Each row of a before or after table is a point. One or more steps were done to the points. Then noise was added and the rows were shuffled. The steps act on columns, c1 being the first. Name the steps. A step turns or swaps two columns, mirrors them in a line or flattens them onto one, adds a multiple of one to another, or multiplies or shifts one. Angles are multiples of 10 degrees, from the lower column toward the higher: turns from -170 to 170, lines from 10 to 170 but not 90. Use the fewest steps. Two steps may share a column if one is a turn and the other turns, adds or multiplies; they go together, in the order done. Otherwise the lowest column goes first.
In the rows, 128 means zero.

Before, 10 rows:
[[151,143],
[117,142],
[168,99],
[156,140],
[105,162],
[153,96],
[139,151],
[163,120],
[128,134],
[132,156]]
After:
[[178,130],
[207,125],
[82,131],
[188,127],
[174,130],
[196,129],
[105,127],
[137,125],
[129,124],
[155,125]]
Steps: multiply c1 by 2; multiply c2 by 0

Before (13 x 4):
[[137,109,175,92],
[156,147,93,100],
[135,168,110,86],
[115,112,129,139],
[84,106,113,127],
[143,86,78,100],
[143,83,160,100],
[111,142,100,148],
[137,127,63,96],
[122,109,161,126],
[64,121,106,136],
[110,138,105,140],
[158,137,99,143]]
After, 13 rows:
[[101,171,85,166],
[84,148,109,74],
[116,147,136,96],
[74,134,128,152],
[72,86,84,131],
[128,119,132,154],
[99,173,112,88],
[141,113,139,163],
[83,149,123,140],
[134,144,139,132],
[88,128,76,177],
[183,119,130,160],
[114,110,90,150]]
Steps: add 1.5 times c4 to c1; turn c3 and c4 by -70 degrees; multiply c2 by -1

Before:
[[160,137,122,145,87,155,129,192],
[115,88,162,119,133,116,125,191],
[73,130,114,121,154,112,147,182],
[138,114,121,131,144,136,167,68],
[101,127,79,134,80,145,107,158],
[79,106,165,125,104,116,176,152],
[160,143,147,111,132,168,114,140],
[146,134,166,140,156,114,118,88]]
After (8 x 8):
[[179,173,160,140,110,125,157,148],
[81,113,133,115,129,101,112,140],
[89,132,115,179,99,115,117,194],
[144,118,163,148,132,137,166,192],
[115,116,178,120,146,149,119,89],
[185,146,111,149,147,126,130,183],
[146,105,68,148,93,103,122,154],
[114,162,117,103,140,121,149,69]]
Steps: turn c1 and c6 by 160 degrees; add 0.5 times c6 to c3; turn c2 and c7 by -80 degrees; add 0.5 times c8 to c4; multiply c5 by 0.7

Before, 10 rows:
[[130,147,136,111,117,116,84,134,144,144,120,94],
[120,129,104,194,104,153,148,164,143,88,178,69],
[134,91,118,135,145,101,88,112,140,131,81,122],
[109,123,142,157,140,86,107,115,182,86,118,145],
[143,119,151,153,113,104,116,157,140,107,96,101],
[138,173,89,120,105,125,176,117,110,101,122,103],
[123,89,146,104,124,113,106,132,186,105,111,109],
[114,150,111,179,58,167,155,126,113,99,141,88],
[137,95,177,128,160,110,87,110,157,90,125,118],
[103,114,160,116,143,97,113,117,147,143,96,77]]
After, 10 rows:
[[139,113,98,158,110,93,129,158,147,101,99,102],
[142,83,70,123,154,104,146,109,168,91,124,112],
[133,195,183,122,105,126,93,117,120,103,124,105],
[129,120,106,112,115,108,167,134,136,144,119,98],
[104,166,152,180,61,194,111,128,121,96,139,87],
[110,114,110,158,147,61,143,116,199,89,113,141],
[117,140,154,201,107,167,120,163,151,84,180,67],
[106,113,90,112,147,74,130,116,141,139,98,75],
[123,78,106,105,125,107,141,136,196,110,105,111],
[138,64,124,135,144,84,169,109,139,128,79,120]]
Steps: turn c1 and c5 by -10 degrees; turn c3 and c7 by -160 degrees; add -0.7 times c7 to c2; multiply c6 by 1.6; add -0.3 times c10 to c9

Before, 11 rows:
[[141,148,115,114,164,122,169,150,119,142,110,144,144,97,136,111,81,162],
[94,108,98,134,86,120,128,107,151,122,186,122,135,153,127,136,99,77],
[84,122,189,121,129,99,147,127,153,78,105,119,144,166,109,148,110,121],
[80,148,135,153,145,123,225,114,164,131,169,177,121,170,136,101,137,140],
[109,109,80,83,132,127,115,133,88,168,111,121,99,122,131,136,144,97],
[51,107,125,156,100,152,103,97,89,123,128,165,112,136,129,82,77,148],
[88,110,92,119,129,129,119,150,132,175,173,103,129,140,121,144,156,105],
[138,69,139,150,106,97,154,109,152,90,83,83,133,150,105,131,119,92],
[134,114,112,127,121,163,147,138,129,147,90,147,150,134,115,129,100,98],
[121,144,141,141,142,115,140,162,86,120,67,121,110,148,213,119,103,55],
[137,175,106,142,134,109,133,175,122,105,126,131,103,97,72,89,107,147]]
After (11 x 18):
[[141,83,101,112,161,120,157,149,147,143,126,134,145,95,137,154,150,162],
[87,158,156,119,128,129,155,149,134,174,152,105,126,140,121,89,110,104],
[141,121,98,152,106,94,138,109,105,92,89,37,134,152,105,153,68,93],
[78,138,38,153,145,122,178,114,109,130,176,169,124,169,137,124,148,139],
[51,79,152,155,100,154,107,97,165,124,158,203,113,138,127,167,107,148],
[121,104,109,143,141,114,110,163,167,120,86,99,110,148,214,173,143,55],
[84,112,79,120,131,99,99,125,87,78,96,74,148,165,107,127,124,121],
[106,143,162,84,134,124,149,131,176,169,111,120,97,123,132,134,106,95],
[136,110,136,141,132,109,146,177,140,106,151,103,101,100,71,158,173,146],
[94,98,144,135,87,120,161,103,113,122,169,109,133,154,129,84,108,76],
[135,102,120,126,122,164,151,137,136,146,96,198,150,135,116,150,112,95]]
Steps: swap c2 and c17; turn c3 and c7 by 120 degrees; turn c7 and c9 by -160 degrees; add 1.5 times c6 to c12; mirror c11 and c16 in the line at 160 degrees

Before, 13 rows:
[[124,125,115,121,120,127,121,109,154,124,138,110,162,122,121,127,137,131,128,141,100,118,128,139],
[142,118,116,134,126,109,130,145,133,133,118,135,104,139,136,128,129,108,113,132,130,109,121,138],
[147,117,118,129,139,174,134,137,135,130,119,116,150,123,133,135,138,119,104,118,141,123,137,122],
[131,126,129,132,126,123,142,122,136,139,140,111,129,112,124,133,138,108,150,136,124,157,126,118],
[141,121,124,127,128,108,142,100,138,111,139,168,143,139,135,115,108,146,135,106,140,137,115,121],
[122,119,180,110,120,110,119,141,137,119,124,156,158,143,78,90,130,174,105,125,142,129,135,120],
[150,113,116,122,131,117,122,100,129,140,124,118,104,123,133,143,131,114,124,140,136,111,120,116],
[136,141,114,145,120,119,124,135,136,145,160,149,145,143,124,136,133,131,136,134,144,108,120,131],
[94,113,111,126,124,139,122,120,127,143,145,136,141,126,134,142,137,122,104,136,145,107,124,136],
[126,125,122,149,122,123,115,132,134,142,119,130,159,141,113,130,134,127,111,140,143,125,122,123],
[145,117,122,143,122,115,142,105,130,147,129,121,125,141,120,129,95,121,135,137,144,152,216,133],
[141,114,122,143,119,121,115,111,163,75,149,116,159,139,130,136,128,117,106,140,137,123,122,129],
[128,132,122,133,155,111,122,106,128,140,126,110,156,116,126,145,144,132,110,107,140,119,130,140]]
After:
[[141,120,131,129,127,107,138,100,139,110,144,227,141,138,142,103,126,128,134,107,127,137,113,128],
[143,115,132,143,121,122,114,111,162,75,155,100,161,140,138,130,121,150,104,141,129,125,122,130],
[136,140,125,145,119,120,124,135,135,147,181,181,143,143,140,135,126,119,136,133,142,109,119,126],
[94,112,109,129,126,138,120,121,128,143,179,149,141,126,146,143,125,143,104,135,133,107,125,121],
[124,125,111,145,120,122,113,132,134,143,135,132,162,142,133,134,134,124,112,139,150,122,122,133],
[132,127,139,131,127,123,142,123,135,139,132,88,128,112,122,137,129,147,149,138,129,158,124,144],
[123,120,226,95,122,110,120,141,139,119,8,200,156,143,117,106,160,72,104,123,178,128,135,120],
[143,117,95,138,127,109,131,142,134,133,150,145,104,137,134,128,129,138,112,130,122,110,121,124],
[148,114,102,124,131,116,123,101,128,139,155,101,105,123,135,140,117,157,125,139,129,108,120,145],
[144,118,115,140,121,116,140,108,131,144,143,110,123,139,140,107,104,151,132,136,145,152,217,125],
[147,117,99,131,142,174,134,139,131,129,146,99,150,121,142,139,128,129,104,119,128,122,136,136],
[129,134,116,133,154,111,123,107,130,143,139,83,156,118,139,152,126,142,111,105,137,121,131,118],
[124,126,113,118,120,129,121,108,154,123,162,85,162,123,101,135,134,141,128,141,119,117,130,118]]
Steps: multiply c3 by 3; turn c3 and c11 by -50 degrees; add 0.3 times c15 to c4; turn c15 and c21 by -60 degrees; turn c18 and c24 by -160 degrees; add -0.7 times c8 to c18; multiply c12 by 2.5; turn c16 and c17 by -50 degrees

Before:
[[141,115,127,136,123,132,124,114,140,176,153,111,129,133,110,126,138,122,117,116,117,130,140,136,121,166,134,113,110,135,114,124,120,140,117,137,118,133,136,128,133,122,133,129,121,123,100,103],
[120,130,125,103,123,140,121,129,143,132,99,128,130,137,100,125,124,130,129,133,117,135,120,123,172,142,130,138,135,135,120,138,123,141,119,147,112,130,129,132,144,117,115,125,128,127,134,111],
[120,129,123,128,113,116,120,115,107,130,128,135,140,133,122,119,125,112,112,135,118,127,132,111,120,125,150,138,135,127,122,134,120,137,135,82,115,130,130,117,143,135,104,116,112,135,123,144],
[135,121,133,132,114,129,126,111,140,119,103,132,139,139,152,98,137,153,130,133,147,113,129,138,146,151,128,110,126,126,122,140,129,132,139,135,124,121,140,119,119,130,128,116,134,122,113,138],
[118,128,134,117,123,129,126,129,146,117,117,103,132,125,150,124,136,112,121,140,118,137,113,96,117,145,126,108,124,136,148,123,114,124,136,147,114,140,87,133,142,135,131,140,136,114,127,141],
[138,106,136,110,119,96,124,132,145,114,135,128,132,134,126,115,137,110,117,117,127,132,142,139,121,127,129,152,107,147,116,135,120,124,117,146,113,134,136,130,141,136,130,120,130,112,110,145],
[124,108,124,122,124,123,130,119,133,134,142,126,91,133,151,107,143,116,106,130,117,132,136,130,117,123,123,129,134,131,145,125,135,138,111,137,122,112,111,120,138,121,126,139,130,122,128,136],
[136,126,134,133,122,139,118,110,134,147,101,125,131,120,66,111,135,136,126,89,123,113,134,137,123,120,134,111,119,123,116,126,125,131,119,126,139,136,134,126,141,133,133,155,127,149,132,131],
[141,129,134,120,123,107,128,124,129,131,100,126,134,132,140,121,150,119,98,127,121,113,144,112,122,121,128,124,122,124,126,138,128,116,140,132,116,137,131,127,94,120,122,123,129,144,124,142]]
After:
[[136,125,172,133,123,140,118,110,134,176,102,125,131,122,76,112,136,140,126,89,121,113,135,135,124,121,134,109,119,123,116,126,125,131,119,126,136,118,134,126,141,133,132,156,127,147,132,133],
[135,121,115,133,113,129,126,111,141,106,103,133,139,134,145,97,137,124,130,133,147,112,130,138,146,151,126,110,125,126,122,140,129,131,139,135,153,141,140,120,118,131,127,117,134,123,113,142],
[124,108,109,121,125,123,131,117,133,143,143,125,90,144,154,107,143,120,106,130,116,132,137,130,115,123,123,130,134,130,145,125,135,137,111,140,117,136,111,120,138,121,127,141,130,122,127,142],
[140,129,125,119,124,107,129,124,129,135,100,125,135,119,139,121,150,115,99,126,120,113,143,111,121,120,127,125,122,124,127,137,128,116,140,130,118,131,131,127,93,121,121,123,130,143,125,150],
[119,130,120,116,123,129,128,129,146,101,118,102,132,118,163,124,135,115,120,140,117,137,113,95,117,144,126,107,123,136,147,120,114,124,137,146,111,125,87,133,142,135,131,140,136,113,126,149],
[120,128,143,105,123,140,122,130,144,137,99,127,131,123,99,127,125,113,128,133,116,135,121,122,173,142,130,138,136,134,121,139,123,142,119,148,129,135,129,134,142,117,116,124,129,127,135,100],
[120,130,129,129,113,118,120,114,106,133,127,134,141,125,116,119,126,115,113,134,118,126,132,111,121,124,150,138,135,126,123,135,120,138,133,83,111,133,129,117,143,134,103,117,113,136,123,152],
[140,114,139,137,123,131,126,112,140,247,152,112,130,122,104,127,139,118,116,116,116,131,140,136,122,165,134,113,111,137,112,124,121,141,117,137,122,132,135,129,133,123,133,130,121,123,101,88],
[139,105,136,111,118,97,123,134,144,93,136,128,133,122,122,115,137,112,118,118,128,132,143,139,121,126,129,152,107,146,117,134,120,124,118,145,110,133,135,130,141,136,128,119,131,114,110,156]]
Steps: turn c3 and c15 by 40 degrees; add 0.7 times c31 to c15; multiply c10 by 2.5; turn c14 and c38 by 100 degrees; swap c18 and c37; multiply c48 by 1.6

Before (11 x 64):
[[90,166,141,107,111,173,119,135,144,177,127,152,120,170,128,192,99,102,150,103,94,123,162,143,150,114,150,179,106,160,122,106,90,121,131,151,141,83,115,108,135,135,157,139,130,115,115,173,127,153,117,149,165,128,157,131,111,186,152,112,110,157,78,126],
[132,88,147,151,106,101,146,147,103,89,82,137,124,152,118,100,115,75,149,139,126,83,177,142,94,94,112,167,123,151,141,87,100,167,133,86,163,134,114,108,125,146,144,81,117,97,130,63,149,146,178,160,167,105,83,139,116,138,148,137,199,92,134,108],
[130,100,158,180,127,123,60,120,135,106,133,133,118,139,135,151,129,148,133,131,123,116,149,150,74,131,106,144,124,128,140,120,160,123,140,111,126,131,115,118,113,165,133,158,207,136,74,171,133,104,134,80,104,101,119,106,143,90,150,140,129,141,145,140],
[71,117,131,151,117,119,129,97,153,106,115,165,154,102,126,112,77,120,112,106,125,140,130,128,114,122,140,90,93,141,71,113,168,102,124,157,93,157,126,149,127,221,97,136,104,129,127,164,144,113,94,129,158,87,101,114,193,140,146,128,111,168,100,146],
[123,158,131,145,101,138,117,132,179,161,165,152,121,157,129,154,100,56,131,80,132,113,92,147,108,162,143,87,54,134,129,115,101,107,86,133,136,134,124,122,111,166,136,122,185,71,104,105,139,134,150,115,151,157,137,163,84,163,92,114,60,131,120,114],
[88,125,110,141,100,121,100,139,110,149,95,124,133,180,171,153,121,123,111,138,98,140,145,90,151,95,81,145,87,99,156,161,168,132,108,105,177,168,105,186,136,134,122,137,106,147,98,108,105,126,135,147,124,70,153,152,157,162,128,132,128,127,137,60],
[93,98,134,135,118,150,190,119,144,62,113,124,144,146,113,120,126,106,86,123,85,116,137,94,118,147,101,146,108,161,180,122,104,90,159,91,138,173,164,115,103,117,153,94,40,79,88,142,100,87,173,116,152,91,144,142,120,184,65,83,161,152,140,135],
[142,152,166,137,120,135,156,95,193,131,145,147,107,166,132,156,57,85,136,103,83,180,112,103,124,130,160,156,114,79,146,168,103,135,102,169,167,106,128,199,56,113,137,209,91,182,111,102,105,108,124,136,133,142,142,71,133,173,111,198,124,155,110,124],
[75,93,101,136,132,148,134,92,125,179,72,137,103,132,121,125,177,135,148,156,134,136,117,110,113,96,116,208,138,177,108,79,120,103,154,143,120,139,131,107,173,112,72,130,140,129,175,131,147,153,112,124,152,128,169,95,125,145,165,166,150,108,80,106],
[110,114,144,146,120,123,142,158,164,95,100,107,174,159,104,119,107,116,124,90,96,176,111,142,138,139,147,125,141,116,140,125,143,144,116,92,157,157,138,130,113,168,122,132,104,87,122,128,109,88,98,134,132,122,110,89,123,167,165,116,146,160,123,170],
[94,105,111,172,104,115,125,117,154,107,183,115,90,144,121,144,110,110,129,146,175,176,186,131,126,51,142,114,94,145,116,124,160,66,129,101,97,149,85,128,89,175,121,134,139,104,155,154,132,161,106,175,136,113,131,102,163,166,109,140,128,190,193,143]]
After (11 x 64):
[[67,117,131,150,118,141,126,96,156,105,118,168,140,164,120,119,80,119,114,105,126,145,130,123,115,122,142,91,92,140,73,110,165,104,125,155,95,159,129,98,128,219,95,131,100,129,128,163,115,115,91,131,154,85,153,116,197,146,142,127,113,171,99,148],
[74,167,140,106,112,122,141,141,139,197,132,147,111,86,132,187,93,100,125,101,92,119,163,143,148,112,146,183,104,163,123,107,87,124,138,155,143,82,109,139,131,137,161,137,131,134,117,176,153,158,118,147,165,133,92,130,110,189,150,117,105,159,85,123],
[131,84,148,154,99,141,109,153,106,83,82,140,111,171,122,109,115,74,105,142,126,84,176,139,93,99,111,164,125,147,140,94,104,170,143,89,167,135,115,139,126,149,144,81,120,131,129,65,145,144,180,159,159,101,104,135,114,139,145,142,200,91,130,111],
[77,121,109,144,100,108,154,137,114,136,95,128,188,87,164,159,126,122,148,133,95,138,147,85,151,97,82,146,90,95,158,165,165,136,77,107,183,173,106,110,146,129,116,133,109,130,98,107,110,131,130,149,126,70,80,153,157,164,130,139,125,129,140,62],
[77,106,114,174,105,129,124,111,157,101,180,115,136,121,125,146,113,108,120,145,177,172,188,135,128,53,144,112,98,150,124,125,161,64,132,109,95,153,86,165,93,173,123,128,138,135,153,149,128,164,106,180,132,116,113,102,160,166,108,142,130,190,191,144],
[74,96,135,141,122,190,64,117,142,100,117,125,112,117,114,119,132,110,158,123,84,116,139,95,124,145,100,148,111,152,181,119,100,93,202,91,138,174,166,113,104,119,153,95,37,122,81,147,89,86,169,113,152,87,115,148,121,182,64,83,161,150,139,137],
[144,94,158,178,126,143,192,120,134,110,130,134,118,139,133,157,130,148,119,136,127,119,148,148,71,132,104,148,122,125,137,125,161,126,156,109,122,128,118,141,110,163,135,161,204,148,74,173,129,104,133,77,104,101,116,108,145,88,145,137,127,138,145,136],
[74,96,98,140,128,109,123,89,127,177,74,138,112,82,121,125,175,133,109,157,137,134,122,115,109,94,114,209,138,177,108,83,116,103,193,144,123,136,130,160,176,108,76,133,140,130,172,131,147,146,114,125,156,130,133,99,128,147,162,167,148,106,77,109],
[133,158,165,143,118,129,111,91,192,133,142,145,196,107,135,154,59,82,150,105,77,178,112,109,125,130,158,158,114,79,150,167,103,133,69,167,165,109,125,136,60,109,144,216,92,99,110,105,136,106,127,143,134,141,95,69,131,174,110,199,126,157,113,123],
[99,118,138,148,121,149,108,157,168,101,96,110,126,138,101,117,114,114,147,88,99,177,122,145,138,133,147,130,140,112,138,121,144,146,95,93,152,157,142,83,113,169,122,135,106,139,124,125,125,89,103,133,134,127,99,85,128,167,160,112,144,161,120,168],
[116,155,128,141,101,110,137,136,183,155,166,156,123,114,131,158,102,61,115,78,133,118,95,146,111,158,144,89,58,137,128,115,107,108,27,131,135,133,124,136,113,167,136,122,184,154,107,112,134,135,151,115,154,152,102,164,80,164,92,118,59,126,121,113]]
Steps: add -0.3 times c58 to c1; turn c6 and c10 by 50 degrees; multiply c46 by 0.4; turn c7 and c46 by -160 degrees; turn c13 and c40 by -100 degrees; mirror c14 and c55 in the line at 130 degrees; turn c19 and c49 by 90 degrees; multiply c35 by 2.5
